Each row is a point. Any point is a mix of the corners, with weights that add up to 1. It lies inside the corners' shape when no weight is negative. Is each point inside? If not, which corners have a negative weight?
(in the rows, 128 means zero)

Corners:
(1): [153 109 129]
(2): [ 88 197  87]
(3): [ 88 131 108]
(4): [183 125 218]
Points:
[ 94 189  93] => inside
[163 128 192] => inside
[148 115 131] => inside
[124 124 124] => inside
[130 132 121] => inside

Corners:
(1): [104 202 132 139  73 102  74 137 142  66 156]
(2): [105 153 212 114 129 196  86  71 145 145 114]
(3): [158 204  99 143 116  86  56 141 113 107  85]
(4): [ 82 151 120 140 156 104 135 120 104  81 165]
(5): [183 130 143 221 110 146 121 132 187 104 135]
(6): [163 167 170 152 179  89  79  96 192  95 150]
(7): [ 75  80 136 154 142 176 186 169 169 180 211]
(8): [138 125 121  82 158 163 170  82 158 158 119]
(9): [ 95  80  85 137 137  41 142  82 103 166 139]
(10): [107 116 185 117 118  64 131 130  75 137 179]
(11): [ 94  28  95 106 155 127 144 159 133 114 182]
(12): [162 154 110 137  79 178  76  87 108 168 172]
Points:
[143 116 131 134 129 126 111 117 149 122 138] => outside (4, 7)
[135 165 110 109 131  72  85 107 110  97 136] => outside (2, 5, 7)
[167 145 153 150 144  72  93 100 163  96  96] => outside (4, 7, 12)
[134 153 114 138  98 113  94 112 109 120 128] => outside (6, 7)
